Each wall is flat, endless, passes through zero and stands at right angles to its row. A trip goes straight from one point to another. Which walls does it cross, in order?

Walls:
(1): -1.82; +1.39
(2): +0.39; +0.65
(3): +1.33; -0.17
(4): -2.22; -0.89
(5): +1.63; -0.43
(6): -1.94; -3.02
(7): +1.99; +0.82
(8): +1.91; +0.06
Trips:
-3.12; +0.18 to -2.25; -0.96 -> none
-0.89; +0.91 to -1.53; +0.50 -> 6, 2

Walls:
(1): -0.07; +2.07; -1.64; -1.07; +0.96; +2.04; -1.50; -1.26; -2.52; -0.60; +1.40
(2): +0.48; -0.31; +2.25; -0.87; -0.78; +0.32; +1.46; +0.51; -0.61; +1.30; +1.63
(3): -0.08; -0.42; +1.09; +0.30; +2.26; -1.96; -1.97; -0.27; +2.58; +2.01; -0.36
(4): +0.44; -2.17; -0.41; -0.30; +1.38; +2.57; +1.82; -2.35; +0.70; -3.01; -2.19
(5): -1.89; +3.45; -2.08; +0.88; -1.65; +0.22; -0.43; +1.02; -1.39; -0.59; -2.04
Trips:
+0.39; +2.40; -0.84; -0.09; -0.03; +1.38; -0.04; -0.99; +1.30; +1.10; -1.61 to +3.50; -0.89; +0.39; +1.66; -0.11; +1.55; -0.60; -2.33; +0.32; +3.09; +1.20 -> 5, 2, 4
-2.24; +0.41; -1.17; +1.81; -2.10; +0.31; +2.29; +1.13; -0.87; +2.88; -0.43 to -3.67; -3.69; +0.14; -2.76; -0.49; +0.64; +2.21; +0.03; +1.56; -3.86; +2.41 -> 4, 5
-2.08; -0.81; +1.57; +1.28; +2.12; +1.14; +0.80; -1.15; -5.60; -1.61; -0.62 to -1.20; -0.08; -3.92; +0.14; +0.14; +2.14; -4.14; +1.15; -2.19; -1.72; -0.72 -> 2
+1.99; -1.75; +1.31; -0.20; -2.59; +2.48; +1.25; +2.38; -1.09; -1.51; -1.32 to -0.59; -0.22; -0.42; +0.46; +0.67; +2.10; -3.00; -0.05; -0.61; +1.43; -0.54 -> 5, 1, 2, 3, 4
-0.55; -0.25; +0.60; +2.80; +0.21; -2.28; -0.11; +1.17; +0.74; +1.75; -1.23 to +0.04; -0.84; -4.10; +0.78; +0.50; -0.16; +1.08; -1.95; +2.43; +2.40; +1.24 -> 5, 4
+2.89; -1.39; -0.86; -1.41; -1.68; +0.55; +2.26; -1.15; +1.94; +1.49; -0.23 to +1.82; -0.12; -3.22; -0.03; -0.10; -0.24; +0.03; -0.69; +0.21; +0.64; -2.21 -> 2, 5, 1
-1.14; -0.86; -0.64; +1.11; -1.60; +2.25; -1.05; -1.42; +0.20; -0.58; +0.58 to -1.79; +1.74; +1.48; +1.05; -0.47; -2.05; +0.29; -0.41; +0.34; +1.35; +0.71 -> 4, 2, 3, 1

Walls:
(1): -0.88; -0.10; +2.21; +3.47; +1.26; +0.26; +1.87; +1.16; +1.20; -0.51; -3.00; -2.60; +0.49; +2.87; +0.73; -0.18; -2.88; +0.25; -0.34; +0.07; -0.83; +2.13; +1.76; +4.77; +0.16; -0.84; +1.38; -1.40; -0.56; +0.81; -0.55; +0.60
(2): +0.38; -0.23; +2.47; -0.35; -1.06; -0.10; +1.26; +1.27; +0.06; +0.50; -1.18; -1.69; +2.42; -0.11; -1.22; +0.17; +1.56; -1.71; -1.14; +2.44; -2.76; +1.80; -4.00; +2.99; -0.76; -1.29; -0.83; -0.53; -1.37; -0.98; -0.97; -0.55
(3): -1.66; -1.61; +2.11; -0.91; +2.18; -2.05; -0.82; +0.80; -0.64; -4.10; +3.06; -2.11; +1.42; +0.78; -0.49; -0.14; -0.68; +0.48; +2.46; +0.24; -1.63; -1.91; -1.01; +1.00; -0.25; +1.97; +1.08; +1.25; -1.29; +3.79; -2.25; -1.20
(4): +2.34; -2.49; -2.89; +0.32; +3.95; +0.10; -1.80; +3.05; -3.10; +0.63; +0.75; -2.12; +1.49; +1.05; +2.10; -0.95; +1.61; -2.07; -2.52; +1.80; +1.37; +1.03; -0.55; -1.55; +1.89; +2.61; -0.05; -0.66; +0.15; +0.77; +0.13; -2.81
(5): +0.71; +0.14; -0.13; +0.33; +0.59; +0.35; -2.32; -2.97; +3.16; -0.34; +2.86; -0.08; -0.99; -0.31; +1.44; +1.22; -1.86; +4.15; +1.30; -2.56; +0.87; -0.20; -1.25; -0.61; -3.21; +0.31; -0.60; -0.31; -0.16; +1.47; -0.09; -1.26
(6): -2.62; +0.69; -0.43; +2.09; +2.07; +0.17; -0.12; -1.49; -2.52; +0.08; -0.42; -3.26; +0.75; +1.35; +1.11; +0.74; -0.77; +2.92; +1.88; +2.10; +0.78; +1.51; -1.35; -0.47; -3.16; +3.11; -0.55; -0.69; +0.53; -2.20; +1.16; +2.24
(7): -3.20; +1.32; +1.70; +1.45; +1.22; -0.06; -1.30; +2.26; +0.14; -0.72; -1.90; +1.32; +0.32; +1.03; -0.57; -1.31; -0.39; -1.19; -0.69; +0.15; -1.14; +0.78; +0.04; +2.87; +0.03; -1.92; +0.24; -1.07; +1.85; -2.63; +0.56; -2.67
(8): +2.60; -1.20; -0.27; +4.30; -1.05; -1.84; -1.14; -2.20; +1.44; +0.11; -2.40; +1.20; +0.19; +0.53; -0.38; +1.86; -2.00; -1.51; -2.94; -0.10; +1.61; -0.92; -0.42; +1.35; -2.17; -1.60; +0.39; -1.02; -0.99; -0.97; +1.76; +1.76
(9): -0.38; +0.72; -1.24; -2.47; +0.10; +3.37; +1.89; +1.37; -0.03; -3.33; +3.28; +1.23; -1.27; -2.69; +0.75; +2.10; -0.16; +0.86; +1.36; -1.18; -2.05; +0.53; +2.21; -0.85; -1.31; +0.88; -0.89; +2.84; +0.28; -1.42; +1.33; +0.62
Trips:
+3.35; +0.62; +0.08; -0.78; +0.99; -1.12; +1.21; +1.13; +1.34; +1.37; +1.84; +2.50; +0.58; -0.38; +3.16; +2.83; +0.38; -1.46; +0.48; +0.32; -2.16; -0.20; +1.62; +0.06; -1.09; +0.90; -0.39; -1.02; -1.21; +4.68; -2.20; +0.08 to +0.67; +0.64; -1.89; -0.04; +3.20; -1.22; -2.02; -0.53; +0.15; -1.71; -1.79; +0.86; -0.51; -1.27; +0.59; +0.73; -1.27; -0.14; -0.99; +1.13; -1.00; -4.86; +1.94; -0.86; +2.18; -0.91; +2.39; -1.18; +2.15; +0.94; -0.37; +0.30 -> 8, 9, 5, 7
+1.29; -0.48; -3.27; -3.04; +3.69; -2.06; -1.51; +3.89; +0.97; +0.22; -1.00; +1.93; +1.12; -0.71; +0.32; -0.02; +0.37; +0.16; +1.55; +0.60; +1.48; +0.59; +1.44; -0.54; +0.64; +0.23; -0.71; -0.42; +1.04; -1.94; +1.38; -0.12 to +0.81; -0.99; -0.04; +0.60; +2.16; +0.81; +2.01; -0.17; +0.17; -2.70; +0.78; +0.22; -3.01; -0.09; +0.14; -1.67; -0.53; +0.17; +3.03; -0.32; -0.78; +1.16; +0.39; -2.92; -1.09; +2.15; -2.66; -1.64; +1.07; -1.17; -0.16; -0.43 -> 6, 5, 7, 3
